Each wall is flat, endless, passes through zero and stands at right angles to its row. A trip goes straight from one point to another. List the walls that it crosses, first one first.

Walls:
(1): 3.31	2.62	0.28
(2): -1.12	0.19	-3.13
(3): 1.09	-1.20	0.90
(4): 0.83	0.87	-0.42
Trips:
-0.33	-0.49	-0.46 to -1.61	-0.97	-0.54 -> none
-1.73	-0.69	0.78 to 0.26	-1.97	-2.35 -> 2, 3
-2.38	-3.26	-0.30 to -1.78	0.57	0.57 -> 3
0.60	4.07	0.40 to 4.29	6.15	-1.42 -> 2
-1.52	1.39	-2.14 to 3.76	-0.12	1.05 -> 1, 3, 2
-0.02	0.58	-0.12 to -0.06	1.50	-0.97 -> none
-3.96	-3.40	-4.74 to 1.94	0.41	-0.91 -> 4, 1, 3

Walls:
(1): -5.38	0.90	0.43	1.09	-0.26	-1.32	-0.55	-0.23	1.66	-4.40	-3.49	0.97
(2): -2.44	-1.18	1.23	-0.28	2.67	4.56	1.30	3.42	0.10	-1.26	-2.63	-0.50
(3): -2.03	-2.42	-1.85	-1.00	0.43	-1.36	1.75	-2.79	0.21	-3.15	1.17	4.19
(4): -0.01	2.22	-2.36	-3.94	-1.96	2.63	-1.51	-0.02	3.30	1.51	-5.00	-2.30
(5): -0.33	-2.84	-1.58	-0.82	-3.40	-2.25	0.80	2.55	1.62	-0.48	1.01	-1.60
Trips:
-0.07	-0.24	2.75	1.93	1.85	-2.09	1.50	0.09	-2.24	-0.32	4.02	1.99 to 0.44	1.31	0.50	-1.94	-0.33	-1.78	0.80	-0.56	3.26	0.67	-1.02	-2.51 -> 5, 3, 4, 1
-1.59	-0.28	-0.80	-2.66	1.61	2.44	-2.22	1.59	3.31	0.71	-1.20	0.47 to -0.99	0.23	-3.54	-2.66	0.31	1.66	2.41	0.50	4.19	1.90	-0.38	-0.37 -> 5, 3, 1
-1.26	3.27	2.59	0.57	0.87	-0.94	-1.93	0.87	-1.34	-4.81	-3.62	-2.10 to -1.22	-0.58	2.12	-0.65	0.17	-2.56	-4.25	2.46	0.00	-4.98	0.33	-2.74 -> 5, 4
0.68	-3.13	-0.75	-0.64	-1.90	-3.57	-1.55	-2.49	-2.40	-1.01	-1.64	-1.88 to -0.36	-0.92	2.46	0.03	0.86	-2.26	-5.75	-0.71	0.09	0.74	-5.57	-2.13 -> 4, 3, 5, 2
-1.21	1.97	-2.85	-2.09	-1.63	3.56	1.03	-0.13	1.55	6.82	1.55	-1.19 to 2.52	3.06	1.61	-3.08	-0.55	1.67	0.25	0.69	-0.18	1.37	0.58	-4.82 -> 5, 2

Walls:
(1): -0.39	-3.45	0.43	0.56	2.48	-4.37	1.58	-1.50	0.41	-0.85	-1.43	3.91	1.03	-1.83	-0.25	4.16	1.98	-2.14	-2.05	-1.82	1.71	-1.53	-0.13	-0.15	-3.47	-1.24	-1.57	1.45	2.29	-1.52	1.71	-0.04	-1.31	-1.91	2.80	-0.62	1.32	-0.93	0.26	1.48	0.79	1.84	-0.19	2.39	2.38	-1.61	-0.14	-1.21
(2): 0.15	0.83	2.07	-2.54	0.23	-0.50	1.19	-2.34	-0.95	-1.48	-1.40	-4.37	2.47	0.32	-4.14	-0.60	-1.49	0.63	-0.76	-0.70	0.21	0.48	-1.68	-5.70	-0.91	0.89	-0.10	-2.02	1.45	-2.90	-2.24	0.61	1.14	-0.08	3.07	0.40	-1.37	-2.88	1.71	0.81	-0.27	-0.51	-2.03	0.39	-2.09	1.86	-0.11	0.68
(3): 3.94	0.03	-1.46	-3.49	1.80	-1.64	-3.10	-0.86	1.22	-2.30	-1.30	2.27	0.83	5.84	-0.97	1.03	3.08	1.34	-3.50	-2.34	-2.28	0.57	-1.41	2.13	0.05	-7.99	0.87	1.11	1.73	-2.04	4.84	-1.65	-3.47	0.88	-1.61	3.02	2.88	2.38	-0.07	-1.72	-0.80	2.50	4.57	-4.56	-0.30	3.14	-0.15	-1.87
(4): 3.48	2.26	2.09	3.74	-1.27	-0.42	-1.50	-1.76	2.78	-1.57	0.89	-3.71	-1.68	1.30	2.58	2.02	0.07	1.65	-0.14	-0.04	1.06	1.20	-1.48	1.33	0.23	-2.72	3.07	0.53	2.36	-0.94	-3.63	-0.68	-4.71	2.43	2.22	1.21	0.47	0.98	-2.52	-0.72	2.43	2.69	-3.34	3.95	-4.34	-0.13	-0.65	-0.68
(5): -1.81	-1.18	2.02	1.22	0.40	-3.09	2.25	0.33	0.70	-2.44	-1.96	2.31	0.10	-1.14	2.23	-2.28	0.91	0.46	3.40	0.71	0.53	-1.63	0.79	0.24	-1.11	-2.11	1.40	0.69	-1.18	2.37	-2.11	-3.21	0.09	-0.81	-2.57	2.46	-0.82	1.70	-1.88	3.34	-0.64	-2.92	-0.47	-3.66	0.58	-2.52	-2.26	2.46
(6): 1.22	-3.95	-2.65	0.78	0.27	-0.26	2.10	1.72	1.94	-0.72	-0.22	2.55	-3.60	5.15	3.29	-0.38	0.67	2.96	-1.85	-2.26	1.30	-2.94	0.36	1.63	2.67	1.71	-0.19	0.10	3.38	-2.50	-5.74	-1.08	0.07	-0.73	-2.29	-0.10	-2.16	-1.27	3.56	1.46	2.88	0.72	-1.48	-0.03	2.38	4.19	1.46	2.19
(7): -0.50	-2.35	-2.49	1.89	-1.09	-5.09	1.45	2.08	-1.24	-3.06	-1.24	-0.12	1.64	0.30	0.78	3.24	3.52	1.67	0.37	-1.45	-1.66	-1.37	0.23	0.80	3.70	-2.54	-0.50	0.71	-0.46	-2.02	-1.37	-0.81	-0.64	0.35	2.73	-0.45	-2.22	-1.78	-3.31	0.77	-2.50	2.07	1.87	-1.73	-3.21	1.69	-0.70	-1.45
(8): 3.79	0.16	-0.28	0.36	0.28	1.63	1.23	-5.84	-2.62	-1.70	-4.20	3.78	0.70	2.69	-2.30	-0.08	3.50	-1.29	-2.27	1.38	-0.85	-0.12	2.76	0.32	-3.26	3.13	-3.44	-2.17	0.58	1.45	-1.27	0.59	0.69	1.12	-0.91	-0.89	1.84	0.99	0.61	-1.89	-5.54	1.61	-3.69	-1.06	-2.03	0.86	3.27	1.60
(9): 1.29	0.11	-2.18	-2.72	2.59	-3.98	-2.15	-0.73	1.74	-2.15	0.51	2.43	-3.03	0.35	-2.88	0.95	-4.69	-1.06	1.57	-0.97	-0.41	-3.51	1.83	2.29	-1.82	-2.85	1.30	0.98	-1.22	-0.30	-4.46	2.82	1.58	-0.66	-3.78	0.56	-0.97	3.13	-0.71	0.76	-2.46	1.37	0.17	1.33	-2.91	1.85	5.10	-1.52
Trips:
1.23	-2.57	1.65	-2.03	1.57	1.10	0.25	-0.35	3.72	1.10	1.15	-0.37	1.44	-1.10	-2.71	0.82	-0.63	2.90	-0.47	-2.58	-0.67	-4.30	0.22	-0.35	-0.18	1.16	-0.69	0.56	0.60	-0.29	0.20	-0.61	-1.30	1.42	0.31	-0.08	2.47	-1.85	0.09	-0.95	-3.54	-0.36	1.53	-1.33	-1.61	-4.80	-3.97	2.37 to -0.61	0.77	2.80	-0.73	3.16	-2.37	-0.52	-0.03	1.99	-5.96	-0.60	1.42	4.81	-0.10	-0.54	-1.28	0.81	4.70	4.40	3.77	-2.03	0.32	-2.68	3.14	-0.40	-3.33	0.79	-0.50	-1.83	-0.50	0.26	1.17	0.87	-2.61	2.24	-1.30	-1.74	-1.55	-5.41	-2.64	-4.20	0.21	-0.54	-0.63	-2.06	0.41	-0.35	2.43 -> 9, 4, 1
0.29	0.56	-1.34	1.32	-1.99	1.99	2.98	3.69	3.28	1.27	2.12	1.64	-1.39	0.66	-2.09	0.13	-1.96	1.63	1.26	0.28	4.33	-1.71	1.58	-2.47	-0.87	-3.58	-2.41	0.12	0.78	-0.57	1.64	0.44	-2.49	2.01	-1.03	-2.64	-1.07	-0.10	2.85	0.40	3.76	0.12	3.83	-2.48	-1.53	-1.01	5.43	1.57 to 2.32	-2.83	-0.35	-3.76	1.42	-1.07	0.08	-2.47	-1.95	-2.41	1.20	-1.19	-0.88	-1.07	2.38	-4.73	-1.65	-1.60	0.14	-4.71	1.81	4.54	-4.54	-2.12	-1.15	-0.49	-0.76	1.91	1.43	1.09	4.54	-1.96	-1.23	2.27	-2.96	2.33	0.71	-1.36	4.51	-1.10	-0.79	0.55	-3.81	0.16	0.86	-1.92	0.92	-1.13 -> 1, 2, 9, 6, 8
0.74	2.70	-1.26	-1.51	-0.81	0.44	2.40	1.27	-2.05	-0.20	3.77	-2.65	1.17	0.11	0.26	4.10	0.50	1.68	-1.38	0.00	-1.42	4.57	-1.66	-2.20	1.80	-1.93	1.84	-1.72	2.06	-2.15	-1.03	-1.85	0.30	2.39	-3.18	-1.75	1.32	-3.16	-0.59	-2.49	4.84	-1.94	-0.24	2.31	0.51	-5.04	1.37	-0.32 to -3.10	-5.08	3.78	-0.73	-0.35	3.06	-1.55	1.01	1.34	-0.58	-3.26	0.28	-0.83	-4.40	-3.90	1.69	1.50	0.52	0.72	-2.20	-2.35	-3.15	4.22	-0.28	-0.54	-2.36	0.33	-1.87	1.10	-1.18	-2.06	5.89	-0.86	6.05	-0.67	-0.05	1.29	-6.08	-3.29	1.88	2.12	-1.66	-2.43	-3.68	1.18	1.21	0.17	-0.73 -> 7, 1, 4, 5, 6, 9, 8

Walls:
(1): 2.89	-0.31	-0.51	1.90	1.42	0.63	-2.55	2.33	1.74	0.04	1.73	-1.33	-1.19	-0.41	-3.17	-3.28	1.20	-0.07	-1.90	-1.51	-0.25	-1.28	-0.35	-0.53	0.79	5.39	0.04	1.68	-2.61	-4.95	-1.54	-3.52	1.19	1.14	-1.07	4.61	0.90	1.36	2.23	0.43	-0.61	-3.91	-2.40	-0.91	-0.24	2.85	2.24	-0.15
(2): 3.27	-0.20	0.30	-0.52	2.95	-0.50	2.23	-0.22	-3.13	4.65	2.21	-3.64	-2.52	2.39	-0.91	1.16	-2.02	-0.72	-3.22	0.91	4.57	-1.15	2.60	-1.16	-0.34	-0.86	-3.52	-2.42	0.62	2.76	-4.85	2.70	-2.03	-1.65	0.33	-0.64	-0.49	-0.64	2.32	-2.05	0.99	2.25	3.62	2.05	-1.51	-1.40	1.04	1.29
(3): -1.98	-1.80	-0.79	-4.09	-1.75	0.52	2.49	-3.12	2.70	1.14	3.31	3.02	-2.14	1.03	-4.55	0.09	-1.81	2.24	-2.06	-1.08	-2.38	2.44	-0.95	-1.53	1.97	0.15	-1.04	-3.98	0.89	-0.15	-3.50	4.49	-0.83	0.01	-1.87	2.96	-1.40	-1.72	1.14	1.04	6.43	4.57	-1.80	-2.85	1.69	-3.12	-4.37	-0.80
(4): -3.70	1.12	0.75	-4.22	-1.63	0.10	0.16	0.65	-1.93	3.08	-2.44	-0.30	-0.49	-2.01	3.43	3.42	-3.62	0.08	0.16	0.81	-2.12	-0.12	0.62	1.40	3.33	-7.48	0.07	-1.62	-4.61	1.70	-2.19	-1.27	-2.45	-0.78	0.64	0.63	-0.23	1.03	-2.04	-0.20	1.61	-2.40	0.36	-0.30	-0.67	-2.81	-1.16	1.47
(5): 1.88	-1.71	1.99	0.50	0.33	0.06	-0.61	2.06	-2.70	-2.67	1.64	-0.21	0.80	0.10	3.28	-0.70	-3.05	-0.80	2.72	-1.62	2.52	-2.20	-0.23	2.92	1.65	0.36	-5.15	0.62	-5.13	-2.16	-0.62	0.20	1.46	-3.85	-3.72	4.33	0.56	0.46	1.33	3.23	1.34	0.29	0.67	-1.75	1.04	-3.84	2.50	2.54
(6): 1.83	0.55	2.94	4.37	-1.48	2.88	-0.78	2.05	-0.81	0.81	2.17	-1.59	3.88	0.93	-0.93	-1.29	-1.33	-2.20	-0.44	0.92	-2.35	-0.42	1.72	-0.40	5.49	1.36	-1.91	-0.09	-3.34	-2.22	3.01	0.73	1.28	-0.40	-0.69	-2.19	-0.52	-0.42	-1.64	-0.92	3.53	-0.69	3.12	-2.10	5.13	-2.33	1.22	-1.61
(7): -2.79	-3.57	-2.86	-0.54	0.89	5.37	0.61	0.66	-1.12	0.46	1.37	-1.98	0.26	1.77	-1.97	0.08	0.18	-0.50	-1.72	-2.18	-1.08	2.34	3.61	-1.73	0.00	-1.00	2.69	-2.62	-0.53	-1.00	0.55	3.89	2.65	0.60	-0.96	0.03	0.72	-2.42	-0.26	2.40	-2.24	0.05	0.96	1.90	-4.99	-3.14	-1.76	1.03
Trips:
-1.94	-0.59	0.98	-0.09	0.23	0.69	1.17	0.90	-1.18	-0.17	-0.48	0.21	1.31	-2.73	-0.37	-2.26	-1.93	0.85	1.70	0.62	-1.74	-0.47	0.75	0.83	0.08	0.98	1.12	-0.07	-1.33	1.57	2.97	-1.32	2.85	0.29	2.32	-1.92	0.37	-2.37	0.48	1.71	-2.97	1.67	-0.65	-0.21	-1.89	-1.18	-1.95	0.63 to 0.39	1.42	-0.31	1.69	0.15	-3.49	0.80	-1.95	-5.34	1.27	1.02	-3.62	-1.45	-0.96	-3.65	0.82	-0.69	-0.64	0.77	-3.20	0.44	4.02	-4.63	-3.09	0.93	2.79	0.24	1.59	0.33	-1.95	0.56	-1.17	1.69	1.28	0.92	-0.26	-2.67	1.48	-1.30	-2.58	-0.11	-2.83	-3.55	3.01	-1.23	2.35	-1.04	-0.24 -> 6, 4, 1, 7
-3.73	-1.67	2.76	-1.43	0.16	-1.44	-0.44	2.22	-2.34	0.47	-1.51	0.73	0.50	0.02	-1.36	-0.38	-1.05	-1.57	-0.57	0.58	-3.67	1.24	-0.05	0.08	-1.57	-0.78	0.42	0.14	1.28	3.21	-2.34	-0.33	1.01	-2.95	-0.81	-1.28	-0.33	-0.19	1.28	1.36	-4.57	-0.53	1.47	1.18	1.46	-0.23	1.08	-0.43 to -1.08	-4.29	-0.29	1.39	3.20	-0.61	4.81	-1.28	-1.92	0.06	1.72	4.88	-1.04	2.89	-2.78	-1.69	-2.31	2.44	-2.34	1.19	2.35	0.52	3.86	1.98	0.62	0.94	-1.00	5.78	-0.21	-0.63	0.68	0.98	-2.41	0.28	-1.97	1.11	-1.25	2.17	-0.78	0.14	-2.68	-0.80	-1.74	1.04	-0.78	2.85	-1.27	-2.22 -> 4, 1, 3
-0.79	2.07	2.82	0.80	-0.66	1.78	0.38	-0.67	-1.56	-2.65	0.40	-1.84	-2.21	-0.12	-2.01	1.11	0.69	2.46	-1.19	-0.61	1.27	-1.13	0.62	1.13	0.14	0.56	-0.10	1.06	-3.88	0.83	-4.10	0.32	1.47	-0.92	4.40	1.46	-0.23	2.45	-1.99	-1.17	5.57	-2.55	-0.70	-0.97	-1.82	-4.15	3.08	1.13 to 1.86	3.80	-0.99	1.32	2.80	4.10	2.70	-1.73	4.37	-2.08	0.97	-4.23	3.02	-1.99	1.74	-1.03	-0.14	-1.81	-1.52	0.52	-1.77	-0.22	-1.23	0.72	-1.83	-1.12	-4.11	2.54	-1.00	1.49	2.10	-2.29	-1.02	1.31	-2.02	0.22	1.13	-0.44	1.69	2.42	3.01	0.04	-1.22	0.62	0.75	1.30	5.26	-2.97 -> 3, 4, 2
